Every row gives one point. Each copy is the shape, with its points in the same order, turned, moved and blurred by noise. Is it also mirrored, or only turned?

Shape, 8 rows:
[[-0.41  0.24]
 [ 0.19  0.38]
 [-0.09  0.02]
 [-0.33 -0.34]
 [ 0.38 -0.15]
 [-0.05  0.17]
 [-0.30  0.62]
 [ 0.14 -0.16]]
Copy 1 (8 x 2):
[[-0.61 -0.16]
 [-0.42  0.42]
 [-0.20 -0.03]
 [-0.09 -0.45]
 [ 0.14  0.20]
 [-0.31  0.06]
 [-0.88  0.18]
 [ 0.06  0.03]]
Copy 1 is: only turned
Copy 2:
[[ 0.00 -0.33]
 [-0.37  0.09]
 [ 0.04  0.02]
 [ 0.39 -0.07]
 [-0.04  0.51]
 [-0.13 -0.03]
 [-0.44 -0.43]
 [ 0.12  0.25]]
Copy 2 is: only turned

Shape, 9 rows:
[[-0.10  0.34  0.37  0.34]
 [ 0.08 -0.35 -0.50 -0.33]
 [ 0.21  0.25 -0.22  0.12]
 [-0.31  0.19 -0.32 -0.47]
 [ 0.12  0.46  0.42  0.33]
 [ 0.34  0.03 -0.16 -0.30]
 [-0.25  0.45 -0.05 -0.11]
 [ 0.06  0.23 -0.30 -0.20]
 [ 0.31 -0.13 -0.24 -0.39]]
Copy 1:
[[-0.50  0.47  0.30  0.23]
 [ 0.17 -0.43 -0.11 -0.35]
 [-0.32  0.06  0.26 -0.32]
 [ 0.13  0.24 -0.33 -0.47]
 [-0.42  0.53  0.45  0.17]
 [ 0.18  0.00  0.27 -0.37]
 [-0.22  0.53 -0.07 -0.28]
 [-0.06  0.09  0.11 -0.51]
 [ 0.28 -0.18  0.21 -0.44]]
Copy 1 is: mirrored
Copy 2 (9 x 4):
[[ 0.51 -0.03  0.28 -0.37]
 [-0.52 -0.10 -0.32  0.18]
 [-0.19 -0.18  0.23 -0.34]
 [-0.17  0.04 -0.57 -0.35]
 [ 0.52 -0.27  0.39 -0.45]
 [-0.25 -0.45 -0.14 -0.11]
 [ 0.17  0.02 -0.20 -0.54]
 [-0.23 -0.19 -0.17 -0.34]
 [-0.35 -0.39 -0.22  0.02]]
Copy 2 is: mirrored

Shape, 14 rows:
[[ 0.21  0.04  0.45  0.41  0.28  0.40  0.30  0.34]
 [-0.18 -0.39 -0.11  0.64 -0.29  0.46  0.29 -0.25]
 [ 0.04  0.32 -0.28 -0.32  0.32 -0.15  0.04  0.09]
 [ 0.48  0.10 -0.29 -0.04  0.08 -0.26  0.23 -0.09]
 [ 0.15 -0.15  0.30 -0.05 -0.10  0.11  0.24  0.06]
 [ 0.27  0.52 -0.19 -0.09  0.50 -0.28  0.18 -0.10]
 [ 0.25  0.36 -0.03 -0.22  0.18 -0.09 -0.32 -0.25]
 [ 0.16  0.22 -0.26  0.01 -0.22 -0.59 -0.19  0.12]
 [-0.16 -0.65  0.06  0.37 -0.13 -0.19 -0.09 -0.76]
 [ 0.43  0.37  0.07  0.07 -0.20 -0.14  0.17  0.12]
 [-0.01  0.13  0.60  0.12  0.27  0.43  0.48  0.36]
 [-0.07  0.09  0.25  0.08 -0.23  0.41  0.13  0.43]
 [ 0.25  0.02 -0.26 -0.17  0.28 -0.02 -0.28  0.17]
 [ 0.18  0.37 -0.07  0.01 -0.03 -0.24 -0.05  0.45]]
Copy 1:
[[ 0.38  0.60  0.21 -0.13  0.07 -0.79 -0.22  0.50]
 [ 0.29  0.04 -0.46  0.19  0.02 -0.76  0.45  0.30]
 [ 0.08 -0.10 -0.02 -0.08  0.25  0.06 -0.59  0.50]
 [-0.17  0.22 -0.24  0.13 -0.06 -0.04 -0.42  0.82]
 [-0.08  0.52 -0.17  0.12  0.00 -0.35 -0.21  0.31]
 [ 0.22  0.03 -0.07 -0.33 -0.01  0.10 -0.60  0.78]
 [ 0.18 -0.06 -0.27 -0.09 -0.22 -0.04 -0.87  0.25]
 [-0.40 -0.26  0.07  0.15 -0.44  0.01 -0.42  0.56]
 [ 0.40  0.19 -0.64  0.50 -0.56  0.02  0.27  0.11]
 [-0.38  0.16 -0.08 -0.10 -0.19 -0.40 -0.47  0.62]
 [ 0.29  0.74  0.19 -0.41  0.25 -0.58 -0.17  0.28]
 [-0.08  0.31  0.10 -0.09  0.23 -0.73 -0.24  0.09]
 [ 0.16  0.02 -0.01  0.33  0.00 -0.10 -0.74  0.43]
 [-0.28 -0.01  0.39 -0.06 -0.12 -0.22 -0.53  0.42]]
Copy 1 is: only turned
Copy 2:
[[-0.05  0.06  0.58  0.22  0.48 -0.11  0.05 -0.11]
 [ 0.00 -0.08  0.36  0.15 -0.03 -0.57 -0.61  0.52]
 [-0.26 -0.26 -0.13 -0.43 -0.16  0.18  0.01 -0.41]
 [-0.33  0.09  0.10 -0.42 -0.37  0.07  0.07  0.04]
 [ 0.05 -0.10  0.11 -0.12  0.25  0.02  0.08  0.30]
 [-0.60  0.03 -0.03 -0.33 -0.20  0.28  0.02 -0.36]
 [-0.31 -0.38 -0.19 -0.03 -0.39  0.21  0.21 -0.11]
 [ 0.06  0.20 -0.29 -0.25 -0.63  0.22  0.05 -0.05]
 [-0.32 -0.06 -0.33  0.26 -0.22 -0.72 -0.16  0.74]
 [-0.07  0.08  0.21 -0.10 -0.24  0.44  0.14  0.06]
 [-0.05 -0.06  0.42  0.11  0.74  0.18 -0.08 -0.08]
 [ 0.39 -0.23  0.32  0.03  0.32  0.17 -0.24  0.01]
 [-0.10 -0.29 -0.05 -0.28 -0.27 -0.16  0.22 -0.39]
 [ 0.13  0.12 -0.01 -0.20 -0.24  0.30  0.08 -0.30]]
Copy 2 is: mirrored

Shape:
[[ 0.14  0.07  0.20  0.22 -0.18  0.15  0.28  0.17 -0.29 -0.60 -0.21]
 [-0.34  0.10  0.06  0.11  0.17 -0.21 -0.28  0.04  0.24  0.46  0.41]
 [-0.01 -0.25 -0.16 -0.17 -0.32 -0.04  0.01  0.15  0.37 -0.08 -0.40]
 [ 0.27  0.18 -0.16 -0.18  0.49 -0.54 -0.02  0.05 -0.18  0.45 -0.01]
 [-0.05 -0.05 -0.17 -0.21 -0.01 -0.13 -0.19 -0.13 -0.07  0.41  0.54]
 [-0.30  0.16 -0.28  0.07 -0.48 -0.17  0.14  0.57 -0.19 -0.59 -0.08]
 [ 0.03 -0.08 -0.17  0.06  0.08  1.07  0.77  0.36 -0.61 -0.24 -0.88]
 [-0.19 -0.36 -0.10  0.03  0.19 -0.39  0.34 -0.29 -0.01  0.19  0.49]
 [ 0.11 -0.05  0.26  0.26  0.01  0.65  0.44  0.32 -0.18 -0.33 -0.80]
 [-0.42 -0.05  0.02 -0.36  0.49 -0.20 -0.12 -0.33 -0.34 -0.09  0.11]
 [ 0.21 -0.24  0.14 -0.31 -0.01  0.06 -0.04  0.57  0.01 -0.15  0.10]
 [-0.21  0.17  0.28 -0.39 -0.17 -0.42  0.11 -0.22 -0.33  0.33  0.23]
 [ 0.13  0.17 -0.22 -0.16  0.16  0.02 -0.10 -0.49 -0.08  0.11  0.30]
 [-0.16  0.32 -0.01 -0.27 -0.01  0.10  0.49  0.20  0.24 -0.31  0.07]]
Copy 1:
[[ 0.33  0.18 -0.24  0.38 -0.04  0.24 -0.23  0.17  0.36 -0.49  0.33]
 [-0.27 -0.45 -0.11 -0.02 -0.09  0.02  0.51  0.05 -0.40 -0.01 -0.27]
 [ 0.40 -0.04  0.03 -0.15  0.04 -0.47  0.09  0.08  0.22 -0.26  0.15]
 [-0.17 -0.03  0.07 -0.05 -0.60  0.11  0.00  0.31  0.05  0.12 -0.68]
 [-0.39 -0.18 -0.12  0.02 -0.20 -0.05  0.09 -0.08 -0.27  0.40 -0.12]
 [ 0.35 -0.28 -0.55  0.09 -0.45 -0.14 -0.29  0.20  0.10 -0.52  0.59]
 [ 0.92  0.32  0.22  1.35 -0.36 -0.05  0.18  0.11  0.69 -0.19  0.45]
 [-0.28  0.38  0.01  0.04 -0.29 -0.08  0.13 -0.07 -0.59 -0.15 -0.15]
 [ 0.72  0.19  0.05  0.82  0.03  0.12  0.19  0.12  0.66 -0.57  0.14]
 [-0.41 -0.08  0.46  0.13 -0.56  0.22  0.04 -0.19 -0.13 -0.21  0.11]
 [ 0.58 -0.26  0.01 -0.01 -0.04  0.09 -0.29  0.04 -0.08  0.01 -0.05]
 [-0.60 -0.11 -0.04  0.25 -0.16 -0.23 -0.34  0.00 -0.11 -0.15 -0.31]
 [-0.45  0.14  0.06  0.09 -0.17  0.12  0.17  0.21  0.10  0.31  0.14]
 [ 0.17 -0.03  0.13  0.27 -0.15 -0.06 -0.09  0.60 -0.15 -0.32  0.37]]
Copy 1 is: only turned
Copy 2:
[[ 0.06  0.09 -0.21 -0.52 -0.33 -0.03 -0.12  0.55  0.03  0.17 -0.34]
 [-0.25  0.09  0.27  0.09  0.45  0.01  0.05 -0.56  0.18  0.07 -0.09]
 [ 0.19  0.24  0.22 -0.38 -0.08 -0.12 -0.27  0.01 -0.42  0.50  0.21]
 [-0.09  0.23 -0.06  0.24 -0.39 -0.08 -0.02 -0.57  0.21 -0.18  0.30]
 [-0.35 -0.19 -0.05  0.32  0.25  0.11 -0.06 -0.34  0.00  0.21  0.21]
 [-0.13  0.22 -0.55 -0.68  0.11 -0.43  0.05  0.26 -0.22  0.34 -0.15]
 [ 0.15  0.45  0.12 -0.10 -0.87 -0.17  0.54  1.13 -0.01  0.85 -0.20]
 [ 0.10 -0.01 -0.14  0.24  0.36  0.04 -0.38 -0.16  0.54  0.33  0.21]
 [ 0.22  0.40  0.32 -0.52 -0.70 -0.03  0.14  0.78  0.04  0.45 -0.36]
 [ 0.42 -0.32 -0.16  0.30  0.06 -0.21  0.19 -0.21  0.19  0.00 -0.09]
 [-0.21  0.16  0.22 -0.10 -0.01 -0.35 -0.23  0.37 -0.22 -0.12  0.09]
 [-0.16 -0.29 -0.19  0.27 -0.12 -0.19 -0.36 -0.47  0.08  0.30 -0.27]
 [ 0.07 -0.20 -0.13  0.26  0.02  0.47  0.05 -0.16 -0.06  0.11  0.12]
 [ 0.17  0.51 -0.27  0.05  0.11 -0.04 -0.16  0.20 -0.28  0.23 -0.37]]
Copy 2 is: mirrored

Shape, 15 rows:
[[ 0.20  0.22  0.43 -0.14 -0.32 -0.43 -0.14  0.47 -0.02 -0.58 -0.11  0.30]
 [ 0.02  0.16 -0.36  0.28  0.37 -0.04 -0.28  0.53  0.03 -0.18  0.31  0.39]
 [ 0.14 -0.12 -0.29  0.26 -0.31 -0.36  0.11 -0.24 -0.18  0.54  0.04 -0.10]
 [-0.17  0.05 -0.20 -0.15 -0.01  0.34 -0.81 -0.08 -0.22  0.24 -0.07  0.69]
 [-0.13  0.49  0.06 -0.03 -0.33  0.39  0.59 -0.20 -0.15  0.19 -0.27  0.45]
 [ 0.46  0.13  0.42  0.31  0.59  0.31  0.28 -0.01 -0.47 -0.15 -0.24  0.04]
 [-0.39  0.04  0.17 -0.48 -0.07 -0.15  0.47  0.34 -0.23  0.03 -0.02 -0.27]
 [ 0.09  0.14 -0.03 -0.11  0.20 -0.01 -0.31 -0.17 -0.10 -0.12 -0.70  0.16]
 [ 0.41 -0.02 -0.07 -0.39  0.28 -0.29 -0.72  0.54  0.90 -0.36 -0.31  0.36]
 [ 0.11 -0.14 -0.09 -0.03 -0.04 -0.16 -0.31 -0.20  0.76 -0.06 -0.05 -0.39]
 [-0.07  0.29 -0.09  0.06 -0.12  0.23 -0.47  0.24  0.05 -0.23 -0.35  0.30]
 [-0.44 -0.12  0.26  0.21 -0.37 -0.12  0.51 -0.03  0.21  0.45 -0.31 -0.05]
 [ 0.21  0.02  0.70 -0.19  0.27 -0.14 -0.23  0.04  0.39  0.04 -0.06 -0.05]
 [ 0.22 -0.01 -0.28 -0.07 -0.16  0.17 -0.40  0.29  0.15  0.28 -0.28 -0.13]
 [-0.03  0.46  0.19  0.01  0.11 -0.13 -0.19 -0.06  0.29  0.33 -0.27 -0.06]]
Copy 1:
[[ 0.37  0.07 -0.12  0.42 -0.08 -0.20 -0.70  0.04  0.29 -0.11  0.31 -0.08]
 [-0.40 -0.48 -0.11 -0.12 -0.05 -0.22 -0.30 -0.20  0.11  0.04 -0.24  0.07]
 [ 0.09 -0.13 -0.20 -0.35  0.32  0.07  0.14  0.66 -0.32  0.42 -0.12 -0.12]
 [-0.63 -0.25  0.51  0.23  0.13 -0.03 -0.07 -0.23 -0.25  0.78  0.15 -0.36]
 [-0.14  0.10 -0.04  0.18 -0.67 -0.05  0.21  0.34 -0.74  0.31  0.35  0.15]
 [ 0.26 -0.67 -0.03  0.79 -0.31  0.12 -0.08  0.07 -0.49 -0.01 -0.45  0.34]
 [ 0.32  0.31 -0.30  0.16 -0.53 -0.25  0.27  0.10 -0.22 -0.10 -0.31 -0.51]
 [ 0.05  0.06 -0.21  0.49  0.11  0.28 -0.16 -0.28 -0.34  0.54 -0.08 -0.03]
 [ 0.22 -0.09  0.02 -0.30  0.06  0.33 -0.77 -1.00  0.34  0.22  0.13 -0.08]
 [ 0.20  0.30 -0.01 -0.50  0.36  0.56 -0.20 -0.20 -0.35 -0.17 -0.16 -0.07]
 [-0.35  0.09  0.12  0.24  0.00  0.01 -0.55 -0.27 -0.24  0.34  0.11 -0.10]
 [ 0.35  0.64  0.07 -0.21 -0.27 -0.07  0.28  0.47 -0.41  0.20 -0.33  0.23]
 [ 0.68 -0.11  0.42  0.17  0.08  0.07 -0.19 -0.36 -0.26 -0.08 -0.12 -0.01]
 [ 0.03 -0.08 -0.03 -0.21 -0.02  0.13 -0.53 -0.12 -0.51  0.36 -0.30 -0.46]
 [ 0.30  0.06 -0.01 -0.05  0.23 -0.20 -0.11 -0.31 -0.60  0.19 -0.02  0.11]]
Copy 1 is: only turned
Copy 2 (15 x 12):
[[-0.09 -0.19 -0.07  0.18  0.20  0.06 -0.15  0.19  0.29 -0.64  0.58 -0.06]
 [ 0.20 -0.32 -0.22  0.05  0.31 -0.19 -0.17 -0.55  0.12 -0.19 -0.29  0.07]
 [-0.47  0.12  0.30  0.22  0.17 -0.01 -0.14  0.32 -0.33  0.49 -0.23  0.13]
 [-0.06 -0.27  0.08 -0.66 -0.01 -0.33 -0.41 -0.01  0.45  0.13 -0.25  0.63]
 [ 0.17 -0.66  0.62  0.05 -0.63 -0.07 -0.38  0.40 -0.20  0.24  0.17  0.13]
 [ 0.17 -0.16  0.37  0.09 -0.30 -0.13 -0.45 -0.02  0.49  0.23 -0.08 -0.90]
 [-0.28 -0.42 -0.11  0.20 -0.54  0.52  0.27  0.22  0.02  0.08  0.22 -0.14]
 [ 0.26 -0.18  0.31 -0.11  0.09  0.07 -0.26  0.51  0.64  0.08 -0.11  0.07]
 [ 0.71 -0.06 -0.68 -0.25  0.67  0.26 -0.35  0.25  0.34 -0.54 -0.02  0.16]
 [ 0.55  0.44 -0.36  0.08  0.25  0.08  0.11  0.42 -0.07  0.25  0.07  0.22]
 [ 0.36 -0.25  0.26 -0.37  0.03 -0.12 -0.10  0.05  0.34 -0.28 -0.02  0.31]
 [-0.16  0.17  0.24  0.23 -0.69  0.17 -0.08  0.54 -0.40  0.05 -0.28  0.06]
 [ 0.20  0.18 -0.49 -0.03 -0.11 -0.13 -0.25  0.54  0.27 -0.08  0.15 -0.36]
 [ 0.24 -0.04  0.09 -0.55  0.28  0.11 -0.01  0.24 -0.06  0.14 -0.17  0.06]
 [ 0.23 -0.24 -0.07 -0.01 -0.08 -0.28  0.05  0.55  0.10  0.00 -0.23 -0.05]]
Copy 2 is: mirrored
